Each row is a point. To make a cloud, some directions were put in groups of two or more. Within a group, all points are equally far from the middle, so they leave a hole (a ring in 2 directions, a hollow ball in 3). The other directions are filled evenly. Then the cloud was stretched, turned, moved and blurred a little. How many holes are there, and how many directions does each take, smallest first?

Cloud (20 x 3)
[[-11  12  46]
 [-60  14  -2]
 [-55   1  21]
 [-42  36  25]
 [-53   3  25]
 [-46  40 -17]
 [ 20 -17 -13]
 [ -6  47  27]
 [  7  47  18]
 [-60  10   6]
 [-37 -34 -11]
 [-35 -29  20]
 [-17 -14  40]
 [ 18  43 -14]
 [-15  45 -36]
 [-14  37  38]
 [-14  46 -35]
 [-52 -18 -15]
 [-19 -39 -10]
 [-50  33  15]]
Holes: 1 (3)

Cloud (26 x 4)
[[-45  -2 -27 -43]
 [  3   0  -5 -60]
 [-16  41 -53 -13]
 [-43  22  18   3]
 [-52   6 -36 -29]
 [ -8 -33 -21  -6]
 [-21  43 -51 -16]
 [-40  35 -51 -10]
 [-48  25 -48 -11]
 [-29   2  26 -43]
 [-29  26 -43  24]
 [ 14 -10 -40 -17]
 [ 23   3  17  -3]
 [-23  31 -12  32]
 [-46  44  -3 -33]
 [-30  56 -23 -30]
 [-27  55 -28 -30]
 [-13  41   2  22]
 [-45  25  22 -14]
 [  5   3   7 -58]
 [-30 -24  -1   7]
 [-23  55 -29 -30]
 [  9 -15 -38 -28]
 [-47  -9 -34   0]
 [-13 -21 -31 -38]
 [ 15   6 -47 -12]]
Holes: 2 (2, 2)

Cloud (31 x 4)
[[-16  26  12  25]
 [-29 -14 -42 -21]
 [-11   9 -19  12]
 [  8  48  11 -39]
 [ -4  28 -43 -32]
 [ 17  30 -21 -26]
 [-44  36  27  -6]
 [ -5 -43  15   3]
 [  4 -54   5 -21]
 [-22 -18 -10  -1]
 [ 20 -34 -27 -18]
 [-22  33  18 -42]
 [ 10  30 -27  10]
 [-60   6  -7   6]
 [ 21  19  35   1]
 [-25  -3 -39 -15]
 [  0  31 -19 -28]
 [ 17  -9 -11  37]
 [-15  15 -18  47]
 [-11  -9  18 -37]
 [  3  27  23   9]
 [ 12 -23 -19  50]
 [ 25  -2  40  26]
 [ 28  37  29  -5]
 [ 15  55 -37 -19]
 [ -8  -2 -22 -24]
 [ -6 -18 -47 -33]
 [-34  -8 -14 -16]
 [  8  33 -31  19]
 [ 29 -38   7 -38]
 [-30  -3 -14 -25]]
Holes: 0

Cloud (55 x 6)
[[ 24 -26  21 -12  40 -14]
 [-25 -36   5  -4  17 -32]
 [ 25 -13  45  12   6 -36]
 [-20 -25 -12  24  -8 -41]
 [-38  16  26  33  -4 -16]
 [ 16   3  60  -6   9   8]
 [ 20 -23  -1 -41 -19  -9]
 [  5 -27  -1  39  22  30]
 [ 30 -31 -28  15  -9   2]
 [ 15  22  -2  44  27  20]
 [  9  20 -18  19 -17 -49]
 [ -7  24  28 -29   3 -47]
 [ 12  32 -42  -8  22 -16]
 [ -6  20  26 -29   6 -49]
 [-14 -22  47  22  -4  20]
 [-47   9  33  18   7  -3]
 [ 28  -3   8 -29  47   4]
 [ -7  33 -13  42  30   5]
 [ 37  34  29 -28 -11  -5]
 [  5 -12 -27 -28   9  30]
 [ 36 -21  -2 -38 -18  -6]
 [ 14  10  59   7  11 -13]
 [  7  22  23 -15  55  14]
 [-38  -5   8 -21  33  21]
 [-28 -21  27  24  16  31]
 [ 27 -22 -35   5   0  20]
 [ 10 -46  27  17 -11 -23]
 [-14 -13 -17 -41  18  -2]
 [-16  19 -46  17  16  -6]
 [  9 -29 -38  12 -11   2]
 [ 15  50   0  21  -8   8]
 [-25 -18  12  39   4  33]
 [ 39 -25 -12  29   4 -15]
 [ 28  31 -25  11  26  20]
 [  7  51  -6 -20  33  18]
 [ 13  21  31  42  -3 -15]
 [  8  52  24 -26   1  -2]
 [ 18 -10  18  12  38 -43]
 [-30 -10  -4  12  31 -45]
 [ -2 -13  11  32 -41  15]
 [ 23  35  39 -28   1 -17]
 [ 26  24 -16  15 -15 -45]
 [  5  -7  36  36  25  28]
 [-32   2  30  18 -10 -37]
 [ -1 -35  11  29 -34 -19]
 [ 16 -22 -19 -39 -10  -3]
 [-15 -42  -3  23  26   6]
 [-33  25  27 -27  -1   5]
 [  1  19 -23 -34  -9 -39]
 [-10 -16  38  -4  24  38]
 [ 23   1  29 -17  27 -46]
 [ 22  -1  -7  39  16  37]
 [-27 -22  28  20  19  32]
 [ 23  43   2  23  -1  19]
 [ 27 -26  40   3  10 -33]]
Holes: 3 (2, 2, 2)

Cloud (84 x 8)
[[ -4  13 -10 -28 -14  25 -14 -33]
 [  3 -11  -6  -1  -5  -9  17 -27]
 [ -7 -18 -41  -4 -13  -5  -6   6]
 [ 10  13 -20  14 -22  15  42   8]
 [  2 -41  18  -2   2   9 -13  11]
 [  6  15 -19  -8  15  21  35   2]
 [ 15  -6 -26 -24  15  44  28 -24]
 [ 28   2 -20  12  21 -31  18 -16]
 [-30  -1 -19 -25 -11  49 -33  12]
 [ -6 -27  20  -4   7  -8  -1  -2]
 [  2   2  29 -24   1   8   4 -24]
 [ -4  33 -22   2 -25  26  23 -37]
 [ 38   1 -19  -5 -23 -10 -28 -16]
 [ 41  16   3  -8   9 -11  14   6]
 [ 20 -10  49 -17   2  -4  24 -27]
 [ -8  22  17 -16  11  -2  -9 -33]
 [ 26 -14   3  22 -17  -6  28 -30]
 [ 35  29 -12   5  25  17  -7  11]
 [ 39 -32  14 -22   6  13   5  -7]
 [ 30  -9 -28   8  35 -20   3 -20]
 [-24 -29 -24  22 -20  22  37   3]
 [ 12 -36  14   4  12  -2  30 -32]
 [ 16  13 -40   5  30  20  11  15]
 [-14 -24 -16  16 -19 -42 -15 -26]
 [  3 -20  24  15  40   1 -15 -11]
 [ 22   5  37  13   1 -42  11 -27]
 [ -6  12  36  15   4  27   1  -3]
 [ 21 -15   4   4  -5   8  -3   0]
 [-24 -25  24  17  37  -4  21 -30]
 [ 13  -2  11 -16 -10  -7  47  -1]
 [ 20  -5  31  21 -10  -7  34 -48]
 [ 15 -13  -7   3  24  18  24 -40]
 [ 15 -19 -15 -12  25 -19   7 -28]
 [ 18 -15 -10  25 -10 -32  21 -30]
 [ 16  13  18 -35  10  52  -3  -8]
 [ 12  -1 -14  32  25  17  17   7]
 [ 60 -28   3   9   2  12   7   4]
 [-19 -21  -5  -2 -12  -2 -40  14]
 [-11  -9 -11 -36  20  15  21   3]
 [-20  -9  -3 -23 -10  18  -8  12]
 [ 44  10  -3  27  29  14 -10 -32]
 [  2  15  15 -22  -1  19 -14 -16]
 [-22   4 -51 -13  -6  20   4 -13]
 [-29  16 -15  -2   2 -10  31 -40]
 [ 33 -19  16 -35  -7  13   0 -21]
 [ 22 -41 -33  -1 -16  10   2  -2]
 [  0  15 -25 -10  21   7 -21 -43]
 [ -4 -37  -9  13 -22   6   3 -23]
 [-12  12  -1  -7  -1  39 -44 -18]
 [ 18  -3 -27  34  -5  -9 -11  -8]
 [-12 -31  23  25  -8  16  -5   3]
 [-16 -13  -1  15  -9  19  36  -8]
 [  4  12 -20  -6  32 -44  15 -20]
 [  5  23  32 -32   7   9  25 -28]
 [ 56 -18  -7  18   6 -12  27 -16]
 [ 41 -21  -3  22  18  -1  23  12]
 [ 10 -33   7  -1  11  22  21  -4]
 [  4 -22 -11  11 -30  -7 -15 -48]
 [ 36  23 -11  10  12  -8 -14 -25]
 [ -1 -16  17 -17  -7  -1 -33 -36]
 [ -4 -18  19   0 -30  48 -27  -5]
 [  4 -32 -28  13 -17 -17 -15 -25]
 [ -1  11  29  24  18  11  -5 -24]
 [ 20 -23   0  25  21   1  26  15]
 [ 21  12 -33  -8  19 -17  35  14]
 [-26   7  21 -26  -6 -12  15 -28]
 [ 11  30 -14   8 -23  -3  14 -38]
 [  1  13 -20   7  21  29  32 -25]
 [ 11 -12  -3  15  -2  24  41  -6]
 [-15 -10   7   9  13  17 -13 -21]
 [ 20 -22 -14  13 -20   5 -33  -5]
 [  4  20  27  16  16   9 -12 -18]
 [  4  -1  20 -13  24  11   1   2]
 [ 33   3  -7 -28  13  25 -19   3]
 [ 41 -12  25   4 -37 -22 -31 -15]
 [ 17  18  -2 -12  16 -31 -11 -33]
 [ 23   5  10   5  11  18 -46 -19]
 [  5 -30  18  23  -1  41 -19 -38]
 [ -7  27 -38  13  -5  33  -2  -5]
 [ 17  11 -28 -16  17 -22   5  -5]
 [  1  -3  -1   4  22  23   6 -23]
 [  2  -6  28  43   2 -12 -17 -16]
 [ 14  -4 -14   3  13  -5   7   8]
 [-40   3 -22 -20 -11  20  15   4]]
Holes: 0
